Each point is reached from the start by the listed moves, each made once or not at all, plus a little noise. Say if it took an odd or an even number of moves. Then give how often each move was made.
In the rows, zero is written as 128.

Moves:
(1): [136 118 177 209]
(2): [133 166 167 163]
(3): [107 141 129  59]
Start: [142 145 125 114]
Points:
[156 168 211 221] -> even (1, 1, 0)
[121 160 128  51] -> odd (0, 0, 1)
[145 132 167 196] -> odd (1, 0, 0)
[127 195 165  81] -> even (0, 1, 1)

Moves:
(1): [136  91 156 174 139 178]
(2): [135  84 143 114 146 107]
(3): [141 134  88 114  63 173]
(4): [116 181 131 110  62 134]
Start: [144 124 154 148 117 186]
Points:
[142 122 150 153 113 193] -> even (0, 0, 0, 0)
[171  84 128 123  66 212] -> even (0, 1, 1, 0)
[163  42 200 176 151 220] -> even (1, 1, 0, 0)
[140 139 185 178  62 240] -> even (1, 0, 0, 1)

Moves:
(1): [189 120 129  41  53 171 136 154 155]
(2): [133 161 144 136 127 121 108 149 126]
(3): [ 94  99 176 136 159 125 117 116 180]
(4): [130 134 156  68 171 164  85 211 112]
(5): [121 134 132 188 100 148  94  84 106]
(6): [ 96 143 119 156 115 140 184 128 125]
(7): [155 115 125 161 158 130 140 120 134]
(8): [135 169 129 118 167 146 100 113 105]
Start: [131 136 142 134 121 115 132 145 111]
Points:
[192 132 159  46 105 205 167 245 125] -> even (1, 0, 0, 1, 0, 1, 1, 0)
[130 181 191 145 136 164  32 207  69] -> odd (0, 1, 0, 1, 1, 0, 0, 0)
[132 177 211 232 188 144  49  86 121] -> odd (0, 1, 1, 0, 1, 0, 1, 1)
[108 189 179 109 150 160 123 249  91] -> odd (0, 1, 0, 1, 0, 1, 0, 0)
[185 132 132 108  63 172 207 162 141] -> odd (1, 0, 0, 0, 0, 1, 1, 0)

Moves:
(1): [137 113 145 144 132 121 118 142 101 128 121]
(2): [110 139 130 103 153 179 136 129 107 115  65]
(3): [142 117 175  83 124 130 101 137 128  92 129]
(4): [105 153 155 152  95 147 133 145 106 110 144]
(5): [125 143  93 146 143 122 109 157 109 102 134]
(6): [154 127 146 162 142 116 158 163 151 132 154]
(7): [147 116 130 122 176  90 139 122 109  93 118]
(8): [101 128 145 108 199 153 115 134 120 102 147]
(9): [140 143 135 123 130 116 139 127 114 161 156]
(10): [153 113  98 127 143 141 132 135 131  90 178]
(11): [112 107 127 125 129  97 136 159  97 125 118]
Start: [128 141 134 129 134 157 121 112 117 152 110]
Points:
[149 145 203 107 155 185 161 212  54  81 158] -> odd (0, 1, 1, 1, 0, 1, 0, 0, 1, 1, 1)
[115 130 198  64 201 184  81 127 110  90 131] -> even (0, 0, 1, 0, 0, 0, 0, 1, 0, 0, 0)
[132 104 143 116 227 145 121 169  39 119 190] -> odd (1, 0, 0, 0, 0, 0, 0, 1, 1, 1, 1)
[ 83 150 244  78 196 249  84 160  39  61  79] -> odd (1, 1, 1, 1, 0, 0, 0, 1, 0, 0, 0)

Moves:
(1): [126 126 162 122 117 139 128 111 138 136 150 118 108 146 123 124 121]
(2): [135 122 131 117 128 127 117 118 131 139 132 143 125 118 126 112 136]
(3): [139 129 134 120 133 143 116 112  97 148 131 149 131 113 116 136 130]
(4): [133 146 118 126 124 135 147 111 128 156 162 133 125 138 125 129 139]
(5): [119 103 122 148 139 134 107 130 136  84 120 179 124  92 123 118 122]
(6): [135 123 121 162 132 100 142 127 146 143 146 139 131 144 146 135 146]
(7): [109 118 139  93  99  92 130 118 138 147 110 131 167 136  99 135 115]
(8): [175 110 152 131 133 113 136 139 142 111 156 156 114 143 116 133 111]
(9): [153 126 127 136 115 126 159 123 112 112 145 132 133 108 118 138 118]
(10): [136  91 121 118 145 125 141 147  97 155 121 122 128 117 109 135 118]
(11): [148 134 112 161 134 140 146 139 147 123 133 140 132 113 141 118 120]
(12): [102 108 136 115 123 143 118 149 113 126 102 125 128 127 154 109 133]
(13): [102 108 133 120 125 140 137 131 117 128 133 117 150  99 134 140 125]
(14): [131 147 150 125 132 117 127 120 140 132 148 128 109 146 132  99 112]
Start: [112 143 113 142 123 129 132 121 130 149 125 103 142 158 136 113 163]
Points:
[ 65 110 125 175 130 131 144 123 145 149 170 154 138 133 181  73 169] -> even (0, 0, 0, 1, 1, 1, 0, 0, 0, 0, 0, 1, 1, 1)
[ 97 119 118 175 140 109 142  95 162 166 197 174 133 126 158  83 175] -> even (0, 1, 0, 1, 1, 1, 0, 0, 0, 0, 0, 0, 1, 1)
[127 106 141 170 130 130 119 108 107 137 153 201 130 108 157  66 164] -> odd (0, 1, 1, 0, 1, 1, 0, 0, 1, 0, 0, 1, 0, 1)
[132  75  92 176 127 139 219 140 100 208 173 127 169  95 168 105 174] -> even (0, 1, 0, 1, 0, 1, 0, 0, 1, 1, 1, 1, 1, 0)
[112  67 168  66 107  95 162 136 113 217 164 134 165 165 105  80 123] -> even (0, 1, 0, 1, 0, 0, 1, 1, 0, 1, 0, 1, 1, 1)
[156 137 188 158 119 116 166  75 132 203 249 145 117 194 128 113 154] -> odd (1, 0, 1, 1, 0, 1, 0, 1, 0, 0, 0, 0, 1, 1)
